Rows are points. The ring and each string are closed loops that go straight from each point to the next, and from the last back to the first. Before rounding, they use only three directions, however many columns there are. How many times does the string pass through the ring? Passing back the other way cancels.

Ring (7 x 4):
[[ 1.6 -1.7  0.5  3.2]
 [ 2.5 -2.8  1.2 -0.4]
 [ 0.7 -3.0  2.2 -5.6]
 [-2.5 -1.8  1.5 -7.3]
 [-4.2 -0.6  1.1 -5.0]
 [-3.2 -0.3  1.5 -0.4]
 [-0.6 -0.7  1.2  3.5]]
String, 26 rows:
[[-1.2  0.1 -3.2  3.4]
 [-0.3 -0.5 -2.3  2.9]
 [ 2.8 -1.8 -0.2  4.9]
 [ 4.1 -2.7  0.9  4.0]
 [ 2.9 -2.4 -0.6  1.3]
 [ 0.2 -1.5 -2.0 -1.5]
 [-0.3 -1.6 -0.1 -2.1]
 [-0.7 -1.5 -0.5 -2.6]
 [-0.5 -1.7 -1.8 -4.0]
 [ 2.7 -3.6  1.5 -4.8]
 [ 5.4 -5.2  5.4 -4.2]
 [ 4.0 -4.2  5.1 -2.6]
 [ 1.5 -2.7  2.4 -2.0]
 [ 0.4 -2.1  1.9 -1.6]
 [ 4.3 -3.8  4.6  0.3]
 [ 4.9 -3.5  2.4  2.3]
 [ 2.6 -2.0 -0.7  2.9]
 [-0.6 -0.4 -3.5  1.8]
 [-0.6 -0.3 -3.0  2.9]
 [ 1.1 -0.9 -0.2  5.8]
 [ 2.3 -1.4  2.5  8.1]
 [ 1.8 -2.0  4.1  3.9]
 [ 0.6 -1.9  3.0  0.6]
 [ 2.1 -2.2  4.9  4.3]
 [ 1.5 -1.4  2.8  6.3]
 [ 0.1 -0.4 -0.8  6.1]]
Times through: 0
String:
[[  1.0  -3.2   5.0  -4.4]
 [  1.4  -3.7   5.9  -5.8]
 [ -0.5  -3.4   3.7 -10.2]
 [ -3.1  -1.5  -0.7  -9.3]
 [ -2.4  -2.4   2.1 -10.4]
 [ -4.6  -0.8  -1.4  -9.1]
 [ -4.9  -0.2  -2.3  -7.1]
 [ -6.1  -0.2  -0.7  -9.2]
 [ -5.6  -0.5   1.8  -7.7]
 [ -6.6   0.8  -2.1  -5.8]
 [ -2.7  -0.7   0.1  -2.6]
 [ -0.5  -1.8   3.2  -1.3]
 [ -2.3  -1.0   4.8   0.0]
 [ -4.0   0.2   2.7   0.9]
 [ -5.4   1.1  -2.8  -0.8]
 [ -3.1  -0.2  -1.4  -1.6]
 [ -0.2  -1.8   4.0  -0.1]
 [ -2.5  -0.6  -0.6  -1.8]
 [ -4.9   0.7  -2.6  -2.2]
 [ -5.9   0.6   0.8  -2.4]
 [ -6.4   0.6   0.3  -4.3]
 [ -6.4   0.7  -2.0  -5.6]
 [ -3.5  -0.4  -1.2  -3.9]
 [ -0.8  -2.1   3.8  -3.6]
 [ -2.1  -1.3   0.7  -4.2]
 [ -0.9  -2.4   3.6  -5.6]
 [ -0.5  -3.3   5.1  -9.0]
 [ -0.1  -3.4   4.6  -8.2]]
Times through: 2

Ring:
[[ 0.0  1.6  0.5  5.0  5.7  4.5 -4.2  0.3]
 [ 3.5  3.1 -0.3  3.7  5.0  3.0 -5.3  1.6]
 [ 6.1  3.9 -1.5  1.4  1.2  1.1 -4.7  2.6]
 [ 4.9  3.8 -2.1  0.7 -2.0  0.8 -3.7  2.5]
 [ 0.1  2.2 -2.2  0.8 -5.7  1.8 -1.4  1.2]
 [-2.6  0.4 -1.7  1.4 -5.8  2.7  0.5 -0.3]
 [-4.3 -1.9 -0.6  2.6 -2.8  3.9  2.1 -2.1]
 [-4.3 -2.2  0.3  4.1  1.5  4.8  1.2 -2.5]
 [-3.3 -0.9  0.7  5.0  4.1  5.2 -1.1 -1.6]]
String, 18 rows:
[[  2.2   4.5  -3.2  -0.2  -8.0   0.7  -3.2   3.0]
 [ -3.1   5.4  -2.8   1.9  -9.1   2.9  -4.9   3.2]
 [ -2.6   2.6  -1.6   2.5  -4.5   3.3  -2.7   1.2]
 [ -0.6   0.4  -1.3   1.8  -2.5   2.6  -0.2  -0.3]
 [  0.9  -1.3  -0.9   1.3  -0.8   2.1   1.6  -1.3]
 [ -2.5  -0.4  -0.6   3.0  -0.8   3.7  -0.1  -1.0]
 [ -8.4  -1.2   0.4   5.5  -0.2   6.3  -0.2  -2.1]
 [ -8.8  -1.7   1.1   6.5   2.5   7.1  -0.5  -2.6]
 [ -5.2  -2.9   1.3   5.6   5.0   5.9   0.8  -3.2]
 [  0.6  -2.8   0.3   2.8   4.1   3.2   1.9  -2.6]
 [ -0.5  -1.1  -0.1   3.0   1.9   3.4   0.3  -1.4]
 [ -4.1  -0.3  -0.1   4.1   0.1   4.7  -0.7  -1.2]
 [ -9.1  -1.2  -0.2   4.7  -3.3   5.9   0.6  -2.1]
 [-10.0  -0.9  -1.1   3.4  -8.0   5.3   1.6  -1.8]
 [ -5.0   1.9  -1.5   3.0  -5.6   4.0  -1.9   0.5]
 [ -0.5   1.5  -1.4   2.0  -2.7   2.7  -1.5   0.5]
 [  4.1   0.0  -1.5   0.2  -1.1   0.8   0.6  -0.1]
 [  4.7   2.3  -2.7  -0.8  -5.1   0.0  -0.9   1.6]]
Times through: 0
String (31 x 8):
[[-8.3  1.2 -1.9  2.6 -9.7  4.4 -0.3 -0.1]
 [-5.8 -1.2 -1.5  1.8 -7.1  3.6  2.3 -1.6]
 [-8.1 -0.6 -1.0  3.3 -6.2  4.9  0.9 -1.4]
 [-5.2  0.0 -0.7  3.5 -2.9  4.5 -0.4 -0.9]
 [-1.0  0.5 -0.7  2.8 -0.3  3.3 -1.1 -0.3]
 [ 1.5 -2.3 -0.5  1.5  1.1  2.1  2.4 -2.1]
 [-2.6 -4.7  0.4  2.7  1.7  3.8  4.5 -4.1]
 [-8.9 -3.0  1.1  5.9  1.7  6.8  1.3 -3.5]
 [-6.2 -0.7  0.6  5.5  1.9  6.0 -1.2 -1.6]
 [-1.7  0.7 -0.3  3.7  0.9  4.0 -1.9 -0.3]
 [ 0.8 -0.1 -0.4  2.7  1.8  3.0 -0.7 -0.6]
 [ 1.4 -1.3  0.3  3.2  5.0  3.2 -0.1 -1.5]
 [-1.3  0.0  1.3  6.0  8.3  5.4 -3.2 -1.0]
 [-4.3  3.3  1.4  8.0  7.8  7.1 -7.6  0.9]
 [ 3.3  0.9  0.6  4.2  8.2  3.4 -3.5  0.0]
 [ 4.4 -0.2 -0.5  1.8  3.6  1.7 -0.5 -0.5]
 [ 2.0  1.3 -0.6  2.8  2.2  2.7 -2.5  0.4]
 [ 1.7  2.3 -0.6  3.1  2.1  3.0 -3.7  1.1]
 [ 3.4  1.2 -0.8  2.0  2.0  2.0 -2.0  0.4]
 [ 9.1  1.5 -1.1  0.5  4.2  0.1 -2.0  1.0]
 [10.4  4.9 -1.7  0.7  3.4 -0.2 -5.8  3.5]
 [ 6.6  6.6 -2.0  1.6  0.2  1.0 -7.7  4.5]
 [ 7.0  6.6 -2.5  0.8 -1.5  0.4 -7.1  4.6]
 [ 7.9  3.3 -2.3 -0.4 -1.2 -0.4 -2.9  2.4]
 [ 6.8  1.4 -1.9 -0.4 -0.9 -0.1 -0.8  1.0]
 [ 5.4  2.9 -2.5 -0.5 -3.8  0.0 -1.9  2.0]
 [-0.4  6.4 -3.3  0.8 -9.7  1.7 -5.4  4.1]
 [-3.0  4.7 -2.4  2.2 -7.5  3.1 -4.5  2.7]
 [-1.1  2.1 -1.5  2.2 -3.3  2.9 -2.2  0.9]
 [ 0.9  0.6 -1.1  1.9 -0.8  2.4 -0.8  0.0]
 [-4.0  1.9 -1.6  2.6 -5.4  3.7 -1.8  0.6]]
Times through: 2

Ring (8 x 11):
[[-0.5  0.6 -2.5  3.7  2.2 -1.3  1.5  0.0 -0.9  1.9 -6.5]
 [ 0.0 -0.2  1.4  5.2  1.1 -0.3  0.8  0.9 -0.9  0.2 -1.1]
 [ 2.3  0.1  6.8  3.6 -0.6  0.5  0.0  1.5 -0.1 -0.6  4.4]
 [ 4.2  0.7  9.6 -0.5 -1.7  0.8 -0.2  0.8  2.0  0.5  8.2]
 [ 3.0  0.2  6.4 -2.5 -1.1  0.5  0.6 -0.5  3.7  2.2  8.1]
 [ 0.4 -0.2 -0.1 -3.3  0.6 -0.5  1.8 -2.0  4.3  4.2  3.5]
 [-0.2  0.6 -3.6 -2.4  1.8 -1.5  2.2 -2.1  2.8  4.9 -3.4]
 [-0.2  1.3 -4.0  1.1  2.4 -1.9  1.9 -0.8 -0.1  3.5 -8.5]]
String:
[[ -4.6  -2.4  -7.7   1.8   3.1  -0.8   2.9  -2.5   3.0   4.0  -0.6]
 [  0.4   2.7  -6.4  -1.0   3.0  -3.0   2.2  -1.4  -0.4   5.1 -14.3]
 [  2.8   3.2  -0.3  -0.2   1.4  -2.2   1.1   0.1  -1.1   3.1 -10.3]
 [  3.0   2.6   1.8   0.6   0.9  -1.5   0.7   0.5  -0.9   2.2  -6.8]
 [  1.9   2.2   0.7   3.8   1.5  -1.6   0.7   1.2  -2.6   1.1  -8.9]
 [ -1.7  -0.9  -0.9   7.8   2.0  -0.4   1.1   1.1  -1.9  -0.4  -2.8]
 [ -2.4  -2.2  -0.7   5.2   1.5   0.3   1.5  -0.1   0.9   0.6   3.2]
 [  1.5   0.4   3.3   2.2   0.3  -0.2   0.7   0.5   0.4   1.0   1.0]
 [  4.7   1.8   9.6   3.8  -1.1   0.2  -0.7   2.6  -1.8  -1.4   1.4]
 [  1.8  -0.7   8.2   6.6  -0.7   1.1  -0.4   2.4  -1.1  -2.3   6.3]
 [ -1.0  -2.1   3.0   5.7   0.5   0.9   0.8   0.7   0.7  -0.6   6.4]
 [ -0.4  -1.0   1.6   3.2   0.8   0.2   1.1   0.0   1.1   0.9   3.2]
 [  4.0   2.2   5.9   1.3  -0.3  -0.6   0.0   1.3  -0.8   0.7  -1.8]
 [ -1.9  -1.7  -0.8   4.8   1.5   0.1   1.4  -0.1   0.7   0.9   1.9]
 [ -3.2  -1.7  -3.5   7.3   2.6  -0.4   1.7   0.2  -0.9   0.5  -2.5]
 [  2.2   3.3  -0.9   3.9   2.1  -2.3   0.8   1.3  -3.8   1.5 -14.0]
 [  3.3   3.5   0.6   0.3   1.3  -2.2   0.9   0.5  -1.7   2.7 -10.8]
 [  1.0   3.4  -6.0  -0.3   3.1  -3.3   2.0  -0.9  -1.4   4.7 -16.6]
 [  1.3   3.0  -4.9  -2.2   2.5  -2.9   2.1  -1.4   0.2   5.2 -12.8]
 [  2.7   3.4  -2.0  -3.6   1.6  -2.5   1.6  -1.2   0.8   5.1 -10.0]
 [  1.7   1.1   1.3  -0.6   0.7  -0.9   1.1  -0.5   1.4   2.8  -1.4]
 [ -1.1  -0.6  -2.4  -0.1   1.6  -0.7   2.0  -1.6   2.6   3.5   0.2]
 [  2.6   2.5  -0.3  -3.7   1.0  -1.8   1.5  -1.2   1.8   4.6  -5.4]
 [  2.1   2.8  -2.7  -4.7   1.6  -2.3   1.9  -1.9   2.1   5.7  -7.9]
 [ -1.6   0.4  -6.8  -2.2   2.8  -2.0   2.7  -2.6   2.7   5.6  -6.1]]
Times through: 1
String, 32 rows:
[[  2.7   2.6  -1.2  -6.6   0.9  -2.0   1.8  -2.3   3.6   6.1  -4.4]
 [  0.4   1.1  -4.3  -6.1   1.7  -1.8   2.5  -3.2   4.6   6.7  -3.2]
 [ -3.2  -1.6  -7.0  -2.1   2.6  -1.0   3.0  -3.4   4.7   5.6   0.3]
 [ -2.5  -1.7  -3.6   0.8   1.9  -0.4   2.2  -1.9   3.1   3.4   1.9]
 [  0.3   0.2  -0.5  -0.1   1.1  -0.8   1.5  -1.0   1.9   3.0  -0.6]
 [  3.9   3.6   1.1  -3.1   0.8  -2.1   1.0  -0.4   0.4   4.0  -8.1]
 [  3.4   4.7  -3.3  -3.4   2.1  -3.4   1.6  -0.9  -0.7   5.4 -16.0]
 [  2.9   3.9  -2.1  -1.2   1.9  -2.8   1.4  -0.3  -1.2   4.1 -13.6]
 [  2.7   2.8   0.4   0.1   1.2  -1.9   1.0   0.2  -0.8   2.8  -8.4]
 [  2.1   3.3  -1.7   2.6   2.1  -2.5   1.1   0.8  -3.0   2.3 -13.9]
 [ -2.8  -0.7  -5.0   6.7   3.1  -1.2   1.8   0.1  -1.7   1.2  -7.2]
 [ -3.2  -2.0  -3.4   6.4   2.4  -0.3   1.8  -0.1  -0.1   0.9  -1.0]
 [ -1.6  -1.5  -0.9   3.1   1.4  -0.1   1.6  -0.6   1.6   1.7   2.2]
 [  2.8   1.6   4.1   1.6   0.2  -0.6   0.4   0.9  -0.4   1.1  -1.7]
 [  4.8   2.8   7.2   2.1  -0.5  -0.7  -0.3   2.0  -1.8   0.1  -2.9]
 [  2.7   0.8   7.2   6.6  -0.3   0.2  -0.4   2.7  -2.7  -2.0   0.3]
 [  3.0   1.0   7.1   5.5  -0.3   0.1  -0.3   2.4  -2.2  -1.4   0.3]
 [  5.0   2.6   8.7   3.8  -0.8  -0.3  -0.7   2.7  -2.6  -1.1  -2.1]
 [  2.1   0.7   5.5   5.8   0.1   0.0   0.0   2.1  -2.1  -1.2  -0.6]
 [ -1.2  -1.3   1.1   7.2   1.3   0.2   0.9   1.1  -1.1  -0.7   0.6]
 [ -4.1  -3.1  -3.4   5.7   2.2   0.3   2.0  -0.8   1.5   1.1   3.4]
 [ -1.0  -0.7  -0.7   3.4   1.5  -0.4   1.4  -0.2   0.6   1.5  -0.2]
 [  2.8   2.2   2.4   1.2   0.7  -1.2   0.7   0.6  -0.8   1.7  -5.2]
 [  2.6   3.5  -0.8   2.1   1.9  -2.4   0.9   0.8  -2.9   2.3 -13.4]
 [  3.5   4.4  -1.2   0.1   1.9  -2.9   1.1   0.4  -2.5   3.3 -15.4]
 [  3.8   4.3  -0.5  -1.7   1.5  -2.7   1.1   0.0  -1.3   3.8 -13.1]
 [  2.9   4.6  -4.3  -3.3   2.4  -3.5   1.8  -1.1  -0.7   5.6 -16.6]
 [ -2.6  -0.2  -8.2  -1.0   3.2  -1.9   3.0  -2.7   2.5   5.5  -6.5]
 [ -2.8  -1.4  -5.7   0.0   2.5  -0.9   2.6  -2.4   3.2   4.3  -0.7]
 [  0.2  -0.1  -0.1   0.2   1.0  -0.6   1.5  -0.9   2.0   2.7   0.5]
 [  2.8   2.0   1.7  -2.5   0.5  -1.2   1.1  -0.7   1.6   3.5  -2.7]
 [  2.2   1.7   0.5  -3.1   0.7  -1.3   1.4  -1.2   2.3   4.1  -2.3]]
Times through: 4
